Each row of a before or after table is a point. One or more steps were done to the points. Then noise was added and the rows were shuffled. The steps act on columns, c1 being the first. Write out the steps. A step turns or swaps two columns, mirrors them in a line or flattens them onto one, adds a multiple of one to another, or multiplies or shifts one. Angles are multiples of 10 degrees, from the lower column toward the higher: turns from -170 to 170, lines from 10 to 170 but not 90. Use the fewest steps. Two steps may share a column if one is a turn and the other turns, adds or multiplies; they go together, in the order done. Otherwise the lowest column goes first.

Before:
[[-2, 33],
[-26, 41],
[35, 25],
[-11, 0],
[59, -55],
[44, -45],
[42, -47],
[-4, -5],
[23, -54]]
After:
[[50, -10],
[-61, -4],
[-1, 8],
[-77, -11],
[12, 6],
[-4, -44],
[31, -17],
[-58, 16],
[-62, 0]]
Steps: turn c1 and c2 by -130 degrees

Before:
[[-5, 40, -46],
[24, 4, 0],
[48, 2, 29],
[62, -25, 29],
[20, -10, 44],
[-21, 6, 35],
[9, -64, 34],
[26, -32, 44],
[48, -31, 41],
[-6, 0, -73],
[-40, -53, -10],
[-13, 23, -71]]
After:
[[-63, 33, -3],
[-8, -52, 40],
[-59, -2, -12],
[-67, -25, 14],
[-7, 24, -10],
[46, 19, 56],
[-8, -27, -30],
[-72, 19, -11],
[-40, 36, -18],
[57, 15, 38],
[-40, 0, -28],
[55, 25, 8]]
Steps: turn c2 and c3 by -140 degrees; turn c1 and c2 by 120 degrees

Before:
[[41, -10, 24, -27],
[20, -24, 5, -28],
[25, -17, 15, 3],
[-25, 34, -1, 10],
[6, 24, -11, 51],
[-5, 8, 48, 25],
[-1, 0, 8, 22],
[2, 4, 37, 25],
[20, 11, 30, -15],
[-44, 48, -18, 9]]
After:
[[-29, -59, 6, 3],
[23, 1, 9, -25],
[52, 11, 37, -63],
[24, 85, 0, 8],
[66, 20, 48, -71],
[6, 28, 29, -37],
[-28, -24, 25, -32],
[-4, -43, 13, -36],
[22, 122, -17, 42],
[17, 60, -11, -31]]
Steps: add 1.5 times c3 to c4; turn c1 and c4 by -140 degrees; multiply c2 by 2.5

Before:
[[-34, 80, 39, -21, -43, -24, 0, -77],
[-38, 19, -2, -54, -15, -28, -16, 9],
[40, 33, -27, -32, 23, -4, 44, 16],
[-45, -27, -30, 6, 15, 78, 2, 28],
[9, 39, 1, -27, 63, -58, 10, -5],
[58, -1, -15, 16, -26, -28, 18, 8],
[38, 12, 12, -21, -53, -38, 7, -97],
[11, 32, 39, 20, 28, 27, -60, -22],
[0, 0, 48, 23, 21, 15, 21, -31],
[4, -20, 69, -51, -20, 1, -47, -11]]
After:
[[-41, -71, -12, -75, 60, -17, 0, -35],
[26, 3, -58, -83, 53, -41, 6, -44],
[2, -48, 28, -24, -53, -53, 11, 16],
[55, 7, -26, 16, 28, -35, 15, -13],
[-41, -18, 68, -29, 23, -21, -12, 47],
[11, -36, -6, -5, -21, 20, -60, -31],
[-27, 27, -6, 26, -18, 82, -2, 10],
[35, -39, 26, -7, -18, -10, 42, 35],
[4, 20, 122, -43, 19, 2, -46, 34],
[4, -5, -5, -11, -18, 13, 22, -39]]
Steps: turn c1 and c6 by -10 degrees; turn c2 and c5 by 170 degrees; turn c4 and c8 by -50 degrees; add 1.5 times c8 to c3

Before:
[[47, -13, -1, -16, 28, -33, -20, 0, 64],
[-34, -27, -19, -5, -70, 27, -17, 24, -19],
[21, 31, -80, -21, 5, 29, 64, 69, 2],
[-37, 39, -13, -6, -35, 12, -11, -40, -8],
[6, -23, -71, 57, 40, -35, 11, -8, -24],
[4, -22, -4, -9, 36, -42, 43, -32, -34],
[-1, 64, 1, 56, 31, -6, 45, 5, 16],
[0, 84, 23, 58, 36, -10, -33, 43, 7],
[44, 59, 23, 15, -6, 43, 4, 38, -7]]
After:
[[-73, 9, 12, 26, -21, 43, -55, 35, 15],
[-8, 10, 3, 39, 1, 50, 23, 48, 12],
[4, 8, 50, -26, -20, 35, 18, 20, 86],
[-12, 25, -38, -9, 54, -35, 0, -8, -12],
[22, 74, 2, -6, -54, -42, -67, -4, 9],
[-20, -41, -39, -14, 30, -7, -5, -64, -86],
[0, 55, 3, 65, -24, -37, -40, 18, 32],
[-79, 4, 19, 55, -61, -47, 42, -41, -42],
[26, 21, 47, 4, -20, -71, -7, -27, -33]]
Steps: swap c1 and c3; mirror c2 and c6 in the line at 160 degrees; turn c4 and c7 by -70 degrees; turn c5 and c8 by 130 degrees; add 1 times c8 to c9

Before:
[[-26, -40, 63, -41, -27, -56, 18, -7, 9, 7, -16],
[4, -59, 87, -27, -6, 38, -23, -8, -47, -14, -42],
[60, -25, 17, -5, -38, -45, -49, -6, 43, 23, -37],
[67, 18, 5, 54, -37, -38, -35, -47, 24, 49, 27],
[34, -64, -34, -14, -27, 23, -55, 29, -57, -19, -28],
[61, 38, 41, 10, -3, -17, -16, 43, 32, 45, -43],
[-29, 19, 42, 48, 4, -33, 30, 33, 18, -6, -4],
[38, 22, 67, -2, 8, 11, -36, 49, 54, -39, -16],
[-23, 15, 38, -53, -60, -23, -30, -16, -44, -40, -49],
[-27, -7, 29, 47, 0, -2, 8, -18, 64, 34, -11],
[-4, -53, 64, 47, 5, -11, -20, -10, 18, -2, -29],
[37, 40, -32, -26, 27, -53, -6, 12, 23, -33, -30],
[-51, -58, 1, 54, 16, -16, -58, -15, -50, 23, -1],
[2, -67, 29, 29, -46, -56, 19, -23, -33, 35, -72]]
After:
[[-7, 13, 61, 75, -7, -5, -22, 14, 2, -11, -26],
[34, -71, 31, -3, -6, 19, -59, -31, -85, 22, -29],
[-29, 19, 7, 50, 0, -16, 6, 6, 76, -17, -11],
[5, 28, 104, 9, -8, -19, -24, -31, -57, 20, -42],
[-22, 39, 28, -44, -8, -8, -33, 25, -72, -2, -55],
[61, -1, 31, 3, -10, 9, -47, 48, 23, -10, -42],
[68, 16, -26, 46, 4, -30, -36, 52, 34, 20, 21],
[-49, -37, 23, 64, 0, -7, -56, 21, -54, 47, 2],
[-31, 46, -5, 48, -2, 46, 29, 21, 24, -14, -2],
[62, 55, -4, 11, -9, 45, -18, 2, 49, 13, -44],
[3, -19, 55, 50, -11, -4, 19, 61, 3, 47, -79],
[-25, 23, 81, -16, -4, 16, 19, 57, 19, 1, -22],
[38, 66, 27, 6, 0, 41, -36, -28, -2, -66, -13],
[36, 1, -40, -43, -4, 27, -6, 45, -6, -40, -26]]
Steps: turn c2 and c3 by -50 degrees; turn c3 and c4 by 20 degrees; flatten c5 and c11 onto the line at 80 degrees; turn c6 and c8 by -110 degrees; turn c9 and c10 by -40 degrees; add 0.5 times c7 to c9

Before:
[[-63, -2, 52, 52, 29, -7, -15, 0, 50, 29, 21, 34],
[-44, 5, 16, 6, 42, -37, -3, 7, 66, 86, 48, 25],
[22, -20, -57, 4, 6, 47, 29, 15, -8, -38, 102, -54],
[43, -4, -9, 36, 1, -52, -6, 29, 15, -6, 5, -20],
[-17, 39, -82, 4, 12, 15, -1, 1, 10, -23, 16, -57],
[-71, -31, 17, 19, -3, -39, 1, 42, 76, 35, 33, -5],
[9, -49, 10, -11, 44, -3, -41, 43, 102, 40, 22, 59],
[-48, -29, -71, 40, -7, -13, 13, -15, -37, -11, 52, -20],
[7, -37, -36, 30, 29, 21, 24, 4, 17, 18, 9, -47],
[-41, 10, -31, -28, 40, -25, -6, -13, -33, -22, 7, -72]]
After:
[[-53, -6, 41, 11, 42, -22, -13, -14, -31, -26, 4, 61],
[53, -37, 18, -29, 46, 29, 24, 43, 77, 64, 19, -26],
[-47, -11, -9, 52, 29, 38, 0, 5, 20, 14, 8, 10],
[-3, -33, 14, 80, -10, 8, 12, -13, -26, -22, 53, 50],
[-58, 14, 23, 55, 6, 47, -20, 18, -21, -17, 106, -4],
[-52, 41, 50, 59, 9, -16, 5, 1, -3, -4, 19, 36],
[19, -48, -20, -1, -3, -9, 14, 42, 61, 49, 32, 68],
[56, -7, -57, -21, 27, -1, 46, 1, 45, 34, 21, 49],
[-34, -42, -9, 20, 1, -34, 28, 31, 4, 3, 6, -34],
[39, -22, -14, -11, 47, -33, 3, 9, 81, 69, 45, 32]]
Steps: turn c1 and c12 by -110 degrees; turn c2 and c6 by -40 degrees; turn c4 and c7 by 140 degrees; turn c3 and c4 by -130 degrees; flatten c9 and c10 onto the line at 40 degrees

Before:
[[-36, 57, 6, 13, -30, 13, 21, 22, 25, 9, 0, 29, 40, 19],
[8, -23, -48, -38, 21, -1, 32, 0, -1, 47, -6, 18, 4, 20],
[-15, -39, -11, 9, -36, -28, 43, 42, 31, -38, 17, -30, 23, -18],
[-16, -29, -39, -36, 20, 6, -10, -32, -25, 4, -18, 18, -14, -6],
[-44, -33, -35, -46, -15, -11, -12, 5, -9, 35, -13, -16, -12, 17],
[-35, 7, 7, 42, -7, -39, 8, 40, 20, 5, 10, 34, 58, 16],
[2, -30, -20, -24, 9, 30, -7, 14, -47, 46, -31, 11, -14, 10],
[-17, -5, -62, -26, 17, -5, 25, -9, -65, 41, -19, -3, -5, 4],
[-17, -15, 7, 18, -44, -60, 39, 51, 27, -15, 48, 21, -8, -25],
[-10, 17, 30, -7, -26, -47, 30, 36, 2, -20, 8, 25, 38, 30]]
After:
[[26, 34, -42, -8, 16, 7, -5, -30, -21, 10, -21, 46, -14, -30],
[1, 16, -40, 20, -21, -15, -15, 4, -31, 41, -14, -24, -9, -41],
[-124, -43, 13, 21, -30, 14, 21, 23, 47, -5, 3, 8, 38, 14],
[47, 49, -13, 6, 12, 33, -8, 13, -15, 46, -27, -5, -13, -22],
[41, -16, -17, -22, -34, -29, 43, 45, -45, -42, 14, -71, 29, 11],
[-42, -21, 8, 12, -8, -40, 7, 38, 2, -9, 10, -10, 59, 43],
[38, 10, -50, 25, 23, -1, 40, 2, -26, 49, -9, 17, 2, -45],
[1, -22, 8, -26, -47, -61, 37, 60, -23, -9, 50, -26, -7, 17],
[-35, -6, 32, 33, -27, -48, 35, 37, 12, -33, 10, -10, 42, -10],
[-12, 61, -63, 3, 19, -2, 28, -8, 16, 47, -26, 4, 1, -29]]
Steps: add -1.5 times c2 to c1; turn c2 and c9 by 110 degrees; swap c4 and c14; add -1 times c8 to c12; add -0.3 times c13 to c10
